Rows are points. Each copy is the shape, with its points in the same order, stretched, turned, moved and blurred by noise. Is it also mirrored, or only turned?
In the rows, zero is written as 128.

Shape, 7 rows:
[[166  86]
 [112  97]
 [ 92  84]
 [130 158]
 [133 147]
 [ 91 137]
 [136 108]]
Copy 1, 7 rows:
[[102 105]
 [118 155]
 [112 178]
 [160 131]
 [152 133]
 [154 169]
 [122 130]]
Copy 1 is: only turned
Copy 2 (7 x 2):
[[ 67 139]
 [108 110]
 [108  90]
 [148 159]
 [137 156]
 [153 121]
 [102 129]]
Copy 2 is: mirrored
Copy 3 (7 x 2):
[[184 122]
 [158 153]
 [159 180]
 [108 117]
 [117 126]
 [114 155]
 [158 135]]
Copy 3 is: mirrored

Shape (8 x 3):
[[146  99 152]
 [ 66 137 144]
 [141 124  74]
 [135 137 139]
 [143 133 139]
 [153 145 151]
 [154 143 143]
 [100 145 144]]
Copy 1, 8 rows:
[[106 176 107]
 [ 62  78  97]
 [169 107 115]
 [109 131 137]
 [111 148 139]
 [110 147 156]
 [114 141 154]
 [ 82  92 119]]
Copy 1 is: mirrored
Copy 2 (8 x 3):
[[157 171 157]
 [152  63 125]
 [114 143  95]
 [120 133 153]
 [120 145 159]
 [107 147 176]
 [100 151 166]
 [130  93 142]]
Copy 2 is: only turned
Copy 3 (8 x 3):
[[124  98  98]
 [ 76 156 160]
 [172 183 112]
 [139 124 142]
 [143 122 136]
 [153 106 143]
 [154 115 140]
 [104 138 157]]
Copy 3 is: only turned

Shape, 12 rows:
[[142 130 106 126  86 132]
 [141 162 158  84 140 115]
 [131 123 140 138 104 177]
 [158 108 110 114 104 155]
 [108 150 163  90 169  95]
 [134 111 105 117 148 162]
 [130  93 135 105 101 144]
 [123 170 136  74 119 109]
 [ 97 161 140 103 153  86]
 [134 119 102 136 118 155]
 [148 125 129 129 134 144]
 [ 83 179 136  68 154 108]]
Copy 1:
[[136 113  83 120 107  91]
 [108 149 116 138 166 164]
 [162 122 127 100  97 131]
 [156  94  91 107 109 107]
 [ 73 149 150 152 160 177]
 [152  98 121 144 103 135]
 [115  95 107  91  98 131]
 [ 94 156  94 147 150 165]
 [ 74 158 134 169 144 155]
 [155 105 110 132  94 112]
 [149 108 130 120 125 117]
 [ 65 180 120 185 139 204]]
Copy 1 is: only turned
Copy 2, 12 rows:
[[ 96 163 148 117 126 104]
 [144 108 125 160 139 100]
 [144 135 172  96 117 116]
 [111 158 156 101 147  81]
 [171  91  99 167 151 135]
 [156 163 152 126 156 113]
 [116 129 142  93 161 116]
 [114 118 136 173 140 110]
 [156 114 102 175 139 150]
 [133 169 151 110 132 111]
 [146 145 135 115 135  96]
 [155 104 131 205 149 150]]
Copy 2 is: only turned
Copy 3 (12 x 6):
[[114 126 126 184 125 144]
 [117 112 138  77 168 154]
 [144 120 154 183 163 122]
 [145 119 114 175 161 145]
 [111 129 131  55 162 122]
 [163 161 125 161 170 131]
 [119 118 109 154 181 112]
 [ 87 122 131 104 157 168]
 [ 99 137 138  78 126 126]
 [155 148 132 185 136 132]
 [158 125 128 145 154 127]
 [ 82 160 153  79 149 156]]
Copy 3 is: only turned
Copy 4 (12 x 6):
[[120 101 148 115  94 124]
 [133 134 155 149 153  88]
 [117 109  92  96 118 119]
 [121 109 135  75 109 129]
 [128 153 152 162 186 122]
 [117 146 113  74 123 145]
 [ 97 107 135 107 126 139]
 [121 132 167 167 125  87]
 [126 142 157 184 153 127]
 [126 126 116  91 106 141]
 [136 132 121  86 136 130]
 [100 155 157 199 137  91]]
Copy 4 is: mirrored

Shape, 13 rows:
[[141 151 133 145 130 144 119 140 122]
 [123 108 123 144 115 122 112 132 128]
 [120 123 129 126 120 125 114 128 145]
 [118 111 132 144 126 128 139 140 143]
 [136 112 129 120 149 135 110 108 132]
 [116 110 118 131 144 144 133   7 141]
 [121 115 112 137 151 125 132 137 136]
 [146 117 133 137 127 117 140 123 118]
 [128 126 113 110 135 169 133 134 141]
 [117 123 103 131 121 122 120 121  74]
 [125 168 126 112 125 118 120 135 143]
 [113 134 140 142 141 133 123 127 130]
 [111 113 142 112 125 128 126 140 119]]
Copy 1 (13 x 9):
[[111 130 130 119 158 133 132 100 163]
 [134 137 115 124 114 124 141 101 131]
 [121 132 122 133 113 144 125 120 137]
 [146 150 127 126 136 139 126 109 135]
 [132 126 128 134 122 107 132 151 156]
 [136 133 214 187  71  83 127 190 174]
 [138 139 126 134 141 106 119 116 142]
 [139 155 135 123 140 115 155 125 127]
 [123 117 141 102 149 140  96 148 148]
 [133 102 124 138 137  89 171 110 109]
 [ 88 123 131 143 131 158 117 120 137]
 [129 123 127 149 142 130 133 112 160]
 [142 114 104 131 141 147 147 136 120]]
Copy 1 is: mirrored
Copy 2, 13 rows:
[[131 116 122 107 149 120 137 143 151]
 [ 97 128 117 124 105 129 109 128 136]
 [105 143 133 119 117 131 127 143 143]
 [102 145 105 113 121 117 126 111 133]
 [125 153 137 119 124 122 131 161 103]
 [146 139 192 173 121 125 155 130  32]
 [ 90 138 108 101 130 121 131 130 113]
 [130 132 119 107 122 135 125 106 114]
 [133 141 143  96 108 104 163 150 132]
 [121  73 124 122  85 165 142 109 100]
 [110 124 153 111 151 151 148 145 166]
 [119 132 121 127 146 125 152 140 131]
 [122 142 118 117 100 142 153 132 134]]
Copy 2 is: only turned
Copy 3, 13 rows:
[[118 133 134 103 117 135 119 129 107]
 [123 122 126 127 159 130 113 131 135]
 [136 146 120 127 152 130 122 140 114]
 [136 134 110 136 135 148 115 132 132]
 [142 140 153 142 149 132 114 133 108]
 [184 158 202 140 142  80 106 178 148]
 [140 148 124 140 143 146 106 115 130]
 [113 124 136 137 124 122 109 135 128]
 [163 132 122 134 121 132 125 114  93]
 [100 117 145 135 143  94 137  99 153]
 [122 177 116 109 132 115 134 140  92]
 [132 153 130 126 131 145 133 134 126]
 [123 133 112 153 139 136 151 122 118]]
Copy 3 is: only turned
